Rows are points. Each copy is the shape, with its points in the same order, stretched, turned, moved and blurred by noise. Some copies are also mirrored. Which?

Shape, 6 rows:
[[-19 -25]
 [-28 -26]
 [ 76  -7]
 [ 14  37]
 [-27 -29]
 [ -9 -26]]
Copy 1:
[[ 15  16]
 [  4  23]
 [ 74 -86]
 [ -8 -53]
 [  7  28]
 [ 23   7]]
Copy 1 is: mirrored
Copy 2 (6 x 2):
[[-25  24]
 [-39  26]
 [ 92 -18]
 [ 15 -62]
 [-37  28]
 [-16  23]]
Copy 2 is: mirrored

Shape:
[[ 15   1 -95  38]
 [ 15 -16  -3  21]
 [ -8   4  29 -43]
 [  6  13 -11 -51]
 [ 19  -5  23   3]
 [-10   4 -51  28]
 [-34  -8  -7  23]
 [  3  23  -1  32]]
Copy 1 (8 x 4):
[[ 40 -75 -36  45]
 [ 29 -28  31  -1]
 [-13   1   7 -40]
 [ -8 -21 -28 -41]
 [ 24  -6  35 -30]
 [ 22 -44  -8  40]
 [  5 -22  25  42]
 [ 38   1  23   6]]
Copy 1 is: only turned
Copy 2 (8 x 4):
[[  4  48 -78  83]
 [ 23  11 -26  -4]
 [-20 -19  61 -27]
 [-33  12  61  22]
 [ 13  12  16 -28]
 [ -3  13 -57  28]
 [ -1 -38 -50 -19]
 [ -1  23 -30 -39]]
Copy 2 is: mirrored

Shape, 12 rows:
[[-32  17 -10  -8   2  12]
 [  2  35 -10  21  16  43]
 [ -6  31  21  -7  66  11]
 [ 40 -53  -3  70 -34   1]
 [ 28  52 -43 -45  12 -12]
 [ -5  27  22  53  47 -51]
 [ 68  25   7 -24 -28  85]
 [-16   4 -14  -5  37 -60]
 [ 45  28 -16 -48 -16 -34]
 [ 28 -26  31 -24  15   8]
 [ -3  38  13 -11 -12 -33]
 [ 55  18 -32 -60 -28 -66]]
Copy 1, 12 rows:
[[-11   0  33   9  23  22]
 [ 32  -5  32  41   8  32]
 [ 14 -17 -13  47  48  -1]
 [ 53  11  12 -29 -74  -6]
 [ -3 -59  -6  24  15  64]
 [ -3 -44  -4  34 -10 -38]
 [ 49  31 -14  43 -23  83]
 [-18 -51 -10 -10  22 -12]
 [ -9 -40 -33   4 -20  51]
 [ 20  22 -45   7  13   7]
 [-33 -20 -10  28 -15  17]
 [-20 -57 -50 -10 -29  49]]
Copy 1 is: only turned
Copy 2:
[[ -4  14  19   0 -32 -22]
 [ 24  39  40 -31 -41 -24]
 [ 35  25  17  -9 -13 -84]
 [ -6  83  -9 -14  44  61]
 [ 17   4 -24 -74 -47 -37]
 [ 31  95 -35  33 -28 -59]
 [ 69 -15  64 -88   2  32]
 [-16  34 -52  10  -7 -60]
 [ 37  -8 -48 -60  -8 -10]
 [ 43  -3   1 -23  49 -18]
 [ 39  18 -32   8 -40 -11]
 [ 13 -13 -90 -63   0   3]]
Copy 2 is: only turned

Shape, 13 rows:
[[ 33  -8   0 -53 -12  -2 -28 -34  55]
 [ 45   5 -16 -33  10  10 -12  34 -34]
 [ 10 -60  43  40  24 -45  54 -73   8]
 [-12 -48  33  -7 -23 -18  55   4  30]
 [-18 -10  64  35 -40  -1 -53   6  53]
 [-20   0  16  -7  12 -30  16  -4 -30]
 [ 15 -12 -28  46  45  36  -7 -68  11]
 [-17  22  53   2  30 -47  50   3 -25]
 [  4  30 -21 -16 -31  -2  11 -54  46]
 [-38  25 -19 -28   6  11 -58  10 -10]
 [  3  36 -32  52  10 -41  38  -6 -16]
 [-21   3   9  16  13  10 -33  32  68]
 [ 50 -20 -32  -5  25 -60  25  32   6]]
Copy 1 (13 x 9):
[[-17  19 -22  29 -26  47 -25   7 -41]
 [-18  46   9   2  27  15 -13 -38  39]
 [  6 -85  49  16 -14 -50 -77  -1 -62]
 [ 12 -59  48  16  26   6 -17 -15 -49]
 [ 20   8 -45  14   6  -5  63  57 -81]
 [-28 -13  41  -5  -3 -23   4 -33 -21]
 [ -5 -18  10  56 -52 -28 -27  11  31]
 [-11 -43  52   4  32 -50  -8 -64 -50]
 [ 14   8  29  14 -68  29 -12 -27 -28]
 [-41  45  -1   7 -30  21  63  -2  12]
 [ 24  44  87  -9 -17 -32  -6 -42   4]
 [  2  23   6  65   5  20  50  37 -25]
 [ -4  53  70  29  38  12 -54 -31   8]]
Copy 1 is: only turned
Copy 2, 13 rows:
[[-22 -49 -25  16  46  14  -1 -16  34]
 [ 57  11 -10 -19  21  47  21 -47  11]
 [ 25 -95  18 -50 -73 -19 -10  34   5]
 [-10 -14 -23 -21 -20 -12 -19   5 -45]
 [-79 -23  48  38 -13   8  63  64  -5]
 [ 47  -4  -4 -30  -2 -29  22   6  -8]
 [  0 -53  84 -22  19  17 -42  22  63]
 [ 52 -32   8 -73   4 -22  61   1 -33]
 [-39 -20  17 -12  47 -31 -34 -41  29]
 [  8  20  18  33  59 -32  25   6  18]
 [ 21 -25  74 -36   2 -21 -12 -27 -22]
 [-70 -13  61  43  73  16  17  47 -28]
 [ 55 -46  -2  -9  -1  21 -23 -53 -48]]
Copy 2 is: only turned

Shape, 16 rows:
[[-13 -12 -13  25  -9   3   2 -14  -6   9  18  10]
 [  4 -12 -19  23 -13 -19 -36  -1   9  -5 -23 -15]
 [-15  17   4  14 -13   4   6 -10 -10 -18 -24  17]
 [ -1  14  -9 -22 -14   6  -4  14   0   1  14 -15]
 [ -3   0 -11  25   7  14   8  21  24   7 -17  14]
 [  4   8  -7 -95  -1   8  10  -6  27  -5 -17  -2]
 [ 10  -1   1  27   3   6  -8  29  -5 -19  23  -3]
 [  3  14  -2   6  -8   7  -2 -14   3  11 -21 -11]
 [  9   7  17 -42 -10 -26 -14 -10  22  11 -15  12]
 [-13   3   0  15 -17  15  -5  -5  18  15 -17 -11]
 [  6 -14  16  12 -10  18  -5  -7  -7  -9 -19  -4]
 [ -8   7   2  -8  18   5   4 -18  -3   1 -23  13]
 [-12 -14  -9  28 -11  12   3  37  -8   7 -11  15]
 [-27 -12  -2  23 -12 -16   9  -5  32   1  -1  -4]
 [  6  -5  -8  11 -10 -11  16   1  -3   9 -15 -25]
 [ 10   2  -8  22 -21   4  11 -20   8  -5 -13  18]]
Copy 1 (16 x 12):
[[  5 -22  19   7  -5   5 -21 -23  12 -11 -17  -5]
 [  1   1  37   4  44   9  -8  10   3 -19 -24 -39]
 [ -4 -26  -7 -27   3  20  -8  -7  27   6   5  -1]
 [ 14  24 -14  10  -8  10  16  -4 -14  -8 -22   6]
 [ 15  14  10  22   8  10 -39   3  14  34 -19 -19]
 [-19  48 -41  31  -6 -17  59  58 -23 -40  12   9]
 [ 31  10  20 -14  -9   1 -33 -15 -18  30 -13 -10]
 [-12  -5  -1  11  12   2  22  -4  18   4 -20   8]
 [-14 -11 -26  22  29 -12  24  49 -29 -30 -11   0]
 [ -1   2  -3  19  29   9   2 -18  21   6 -15  -1]
 [-20  -4  18 -10  17   3  -9  -9   2  12  14   3]
 [ -5 -17  12   5   1   3  20  21  10  -3   6  10]
 [ 13   7  17   2   6  54 -57 -15   0  22 -11 -19]
 [ 11 -25  -1  17  24  -4 -18 -27  10  -4  -9 -37]
 [-14 -11  10  10  -5  13  10 -20  -2   5 -26 -20]
 [-22  -8  -2  -3   3  -7 -26  -1  29   3 -20  -9]]
Copy 1 is: mirrored
Copy 2:
[[  1  10  15  19  25   0 -25   4   9  25 -11  -4]
 [-24   1 -28  -9  18 -28 -35   8   7  -6  25  -9]
 [ -6   0 -16  31  18  -2 -15  17 -30   0  26  19]
 [  8   1  16  -5 -22  -9 -13  -9   6  -6  24   1]
 [-12  17  -5  24  -1 -32   8   8   5   9 -13   8]
 [ 13  18  10 -25 -40  34  32  19 -13 -31  30  -1]
 [ 13  -4  -3  12   5 -25 -21 -34 -13   6   1  13]
 [-25   9   7   3   3  -8 -21  16   2   1  12  21]
 [-34   1 -10  -8 -14  19   5  -8  -3 -22  20   4]
 [-26  26   6   8   5 -19 -18  15   6   7  18   5]
 [ -7  17  -3  -9  22  -1 -19   4 -32   4  17  14]
 [ -6  -1   6   2  23   8   8  18 -13 -11   7  25]
 [ -6   2  -5  16  -1 -37   3  -5 -13  31   6  -1]
 [ -2  35  -9  30  21  -6 -16  -4  15  16  14  -5]
 [-15  16  -6   1   2  -8 -21   4  12  26  17  24]
 [-17  18  -5  24   3   7 -20  27  -8  13  -6   9]]
Copy 2 is: only turned
Copy 3, 16 rows:
[[-21 -13  16 -12  18 -11 -23   8  -3   3  -1   1]
 [ -3 -16   8  17  -5  11  -4  11  -8  -4   1  62]
 [ 20 -29  -2  -7  16 -23   7   2 -10  -2  20   3]
 [ -2  10  26  24  -3   0   6 -15   7  15  11  -5]
 [ 13 -14  -5 -18 -22   0 -10  -1  -3   9  -8  31]
 [ 38   2  -1  61   4  -3  35 -44  46  47  -7  -2]
 [-12   2  31 -17 -16  10  10  19 -12   0  -6   6]
 [  5 -17  -7   7   5   8  -3 -19 -12   4   9  13]
 [ 13 -14 -20  58  19   5  18  -6  15  40   3   6]
 [ -3 -20 -13   7 -11  -9 -11 -14  -8  -5   3  20]
 [ -4 -25   3  -5   5  -8  12  -6 -19   3 -18  10]
 [ 35 -19 -10   2  19   3  -1 -10   2   8 -10   7]
 [  4   4  15 -18 -10 -26  -8   9 -17   6  -2  27]
 [-14  -7 -17   5  -5  -7 -12   6  18  -9   7  23]
 [-10  15  -4  -3   6   1   2 -26  -6  10   7  24]
 [ -8 -35  -5 -12  19 -13   4  -9   1  22  12  12]]
Copy 3 is: mirrored

Shape:
[[  1  -3   2  12 -19 -37  -6  12 -16  15  -5   1]
 [-56  -8 -24 -13 -18 -32   8   3   5  14  -9 -10]
 [  7   1   5  -9 -13   3  10   6   7 -13  -3  -6]
 [ -7 -14 -33 -10  -7   9   0  16  -8   6  -4 -13]
 [ 10  -8   0  26 -23   7 -14 -10   3  11 -11 -13]
 [ -2 -20  11 -12 -11   8   6 -17  13  11   7  -9]
 [ 12  49   1  -6 -21  15  -9 -19   1   3  12  -1]
 [  9  -9   6  -2  11  -7  11  -4 -23 -11   0 -11]
 [ 12  -6  -3  25 -29 -13  15  14   7   8   0  -5]
 [ 10  -1 -10  -7   1 -24  -9  12  12   8 -10  -6]
 [ -3   5   0 -13  35 -12   0  -5 -33 -95 -10   9]
 [-21 -19  12  54  16  10  10   7  11  15  -5  -5]
 [  0  15   2   8 -16  18  15  -5   1  17 -17   5]
 [-20  -7  11  -1 -10  19  -1   9   2  -1  14   9]
 [  7 -14   7  14 -21  17   6   7   4  14 -15  35]
 [ 14  -6 -49  26 -12 -18   8   4  -2  12   1  23]]
Copy 1, 16 rows:
[[  4   5  13 -37 -10 -18  -5  40  13  22   4  18]
 [-33 -11  -4   2  16  35  21  35  26  19  -5   6]
 [ 13  12  -4  26  -4  -7 -22  18   2   9  -6  14]
 [-11  -6  -6  15  25 -15  12  -2  21 -12  14  29]
 [  6  25 -22 -15   3 -25  -8   1 -17 -17  -4   6]
 [  5   7  15  26   1   0  -4  15 -29  -2 -19  10]
 [ 40   6 -37 -14   1  -7 -23 -16 -23   1 -11 -30]
 [ 12  -7   5   6 -23 -10  -4   6  -9   1   4  46]
 [-10  12  -7   1   0 -40 -16  35  15   3  12   4]
 [ 12   8  16 -14  -4  -4  -6  25  17  -3   9  12]
 [ -1   3 -13  10 -30  51 -74 -16   5   9   5  73]
 [-48   0 -15  14 -27 -29   1  26   7 -35 -28  17]
 [ -1  16 -22   6 -12 -13  -4 -17  10   5 -15 -11]
 [-24  -8  -2  34   7 -10 -16  12  -9   6 -30  10]
 [-28  32  11  11  -4 -27 -28  -3   6   8 -17  -7]
 [-37   7  12 -21   6 -30 -10   8  19 -16  54   0]]
Copy 1 is: mirrored
Copy 2, 16 rows:
[[ 13  18  13  19  27 -11 -17 -24   5  -2 -15  -1]
 [ 24  11 -25  15  -9  54 -29 -12  28   6 -14 -18]
 [  8   2  -8   6   4  -4   4  -2 -26  -8  18   8]
 [ 25 -13  14   8   4  34   5  16 -18  -7  -8  -5]
 [-25  10  23   8  -8  -3  -3   8 -32  -5  -9  -1]
 [ -9 -14  -2  15 -26  -1  -9   2 -25  17  14 -11]
 [-25 -19 -25  -6   9 -24  -1  32  -5 -25 -10  35]
 [ 16 -17  16  19  -4 -20  10 -10   9  -5  16   2]
 [  0  33  13   8  23  -6 -13   4 -26   2  22   0]
 [ 14  19 -15  29  22  -7  11  -8  -7  14 -21  -5]
 [ 53 -22   9 -11 -26 -14  49 -45  42 -34  -2  43]
 [ -2  29  13 -22 -39 -13   4  17   1   1   8 -60]
 [-27   1  -9  -5   6   4   2  14  -5 -11   8  -2]
 [ 13 -13   1 -29 -28   2  -9  10 -22 -11   2 -19]
 [-21   8  12 -23   0   6   0  -7 -27  13  -5 -11]
 [  7  19  19  -2  30  16   1  16  17  31 -20  22]]
Copy 2 is: mirrored
Copy 3 (16 x 12):
[[ 20  20  18  13  -2  11   7  -4 -26 -21   8  27]
 [ -4   9  45   8   5 -23  15   4 -24  23  -6  16]
 [-13   7   1 -13  10  12   9  -4  -2  -8   5  16]
 [ 16  -1  18 -16   1  -2   8  -2  -4  -9   2 -13]
 [  2  16  16  19  13  22   1   2   9 -32  20  21]
 [-15   6  -9   7  19  -9   9 -16   7 -18  16  27]
 [-26  34  -3  31  21  44  38  13  -1  -1  -8 -12]
 [ 15 -10 -13  -6   6   8   7   1   5 -17  -4  20]
 [  0   6  13   4  26  23  11 -11 -22 -26  22  31]
 [ -1  14  20   2  -9  20  16 -20  -3   8   4  19]
 [  5 -35  -6 -35 -23   7 -25  12  10   0 -62  12]
 [ 28 -20  21  12  14   6 -40  12   0  -1  33  20]
 [ -5   7   7  17   6  18  13  32 -14  -8  27  -4]
 [  7   5   0  -6  15 -11 -24  -4 -12 -14   6   3]
 [  5  -3   1  10  -9   0 -21   8 -26 -47  37   3]
 [ 12 -24  23  28   8  23  14 -20 -36 -41  13   2]]
Copy 3 is: mirrored

Shape, 17 rows:
[[-53  12 -60 -42  14 -62  12  22  33 -18  16   5]
 [-53 -22  -2  21 -36 -47  49  69   1  59 -51 -22]
 [ 42  20  23   3 -53   6  43  -8   0  -5  24 -23]
 [ 14 -85   2 -32 -13 -30  58  -1   2  39  11  15]
 [-14 -30 -22 -44  26  20  40  59  13  28 -21 -33]
 [-53   2  -9 -19 -19  11  55  -2  27  17  24  65]
 [ 24   5  42  33 -11 -65 -15 -39  28  16  32  17]
 [-20  24 -17  37 -17   4 -29 -37  11  40   9 -31]
 [ 19  17 -34   7 -61  11 -32  18  55 -24  39  -9]
 [-16 -43 -10  47  46  24  26  56  34  -2 -42 -28]
 [  9 -15  -9 -36 -64  34 -24  30 -47  16  11 -23]
 [-48 -80  35  32 -19  37  30   5  32  54  10 -14]
 [ 27 -75  27 -29  38 -50  30  -5 -28 -36 -54 -34]
 [ 39   0  18  22 -34  24  -8  29  30  34  33 -20]
 [ 43 -54 -20  50 -29 -69   8  -3   7  50 -11   4]
 [ 38  15  -7 -26   5 -13 -41   7 -39 -52 -24  44]
 [-28 -41 -14 -21 -12  22  15  35 -52   5  45 -32]]
Copy 1:
[[-47  14  22 -11  -9  66  34  43 -16  -9  -1  17]
 [  3 -14  31 -11 -95   4  13   4 -19 -29 -14 -31]
 [ 33 -16  15  20  28  -1 -40  45  46 -25 -37  20]
 [ 25  25  37 -34  16 -35  24 -16 -49 -34  -3  -5]
 [ 15  16  16 -52  -4  18  27   9   1 -34   3 -69]
 [-30 -25  20 -81  23  16 -23 -21 -23 -13  30   5]
 [-12  33  -9  53  -2 -27 -30   5  27  -2 -13  69]
 [ -1 -16  20  24 -32  30  10 -11  59 -27  28  24]
 [ 47   1   0 -29  11  40   7  57  58   5  -3  59]
 [ 12  -5 -22 -43 -22 -41  46  18  30  -3  15 -47]
 [ 57   3  62 -32  -2  50  18 -35  38  -4 -25 -11]
 [ 16 -10  19 -84 -27 -51  18 -56  16 -58  16  -7]
 [ 12  30  -9  63  11 -38  61  -2 -17  -2 -67 -34]
 [ 52  22  11 -24   5  -8 -29  11  56 -17   5  15]
 [ 56  33  17  55 -39 -44  15  14 -11  -9  11  40]
 [ 16  28  -8  31  41  19   9 -23  21  75 -27  -6]
 [ 19  -1  87 -38   8  19  38  -9  35 -25 -17 -21]]
Copy 1 is: mirrored
Copy 2 (17 x 12):
[[ 18  24 -13  15   5  20  19  38 -31  -5  -9  78]
 [ 64 -12 -62  32  30 -16  -6  -7 -47  39 -39  40]
 [ 33  38 -19 -52  -7 -11  23 -14  43  13  -6  -2]
 [ 36  26 -17 -31 -13 -14  -5  49 -60  11 -72  -9]
 [  3 -27 -11 -18  18 -18  21  20 -17  34 -75  42]
 [ 11  42 -59 -37   7 -53  -6 -11 -38 -12 -29  66]
 [ 10  25 -33   7 -50 -30 -32  27  23 -18  18 -29]
 [ 20  -4 -20  18   4 -66  26   2  46 -29  -1 -25]
 [ 17  41   6 -23  34 -72   8   9  45  10  19  33]
 [  7 -32 -22  35  -3 -30 -33  -4  26  29 -90  46]
 [ 35  20  35 -33  41 -14  36 -11 -34  17 -12 -27]
 [ 10  25 -55  20  -9 -94  16 -16 -30  30 -81 -13]
 [ 40 -17  28   4 -74  66 -21  17 -28   2 -84  -4]
 [ -7   8 -19 -37  17 -66  -8  11  39  27 -11  -1]
 [ 70   5 -17  17  16 -27 -45  53  -4  -4 -34 -25]
 [ 18  -9  65 -26 -14  31 -50 -26  -8 -33  -2   9]
 [ -2  37  -4  -5  45  24  36  10 -43  18 -70  -5]]
Copy 2 is: only turned
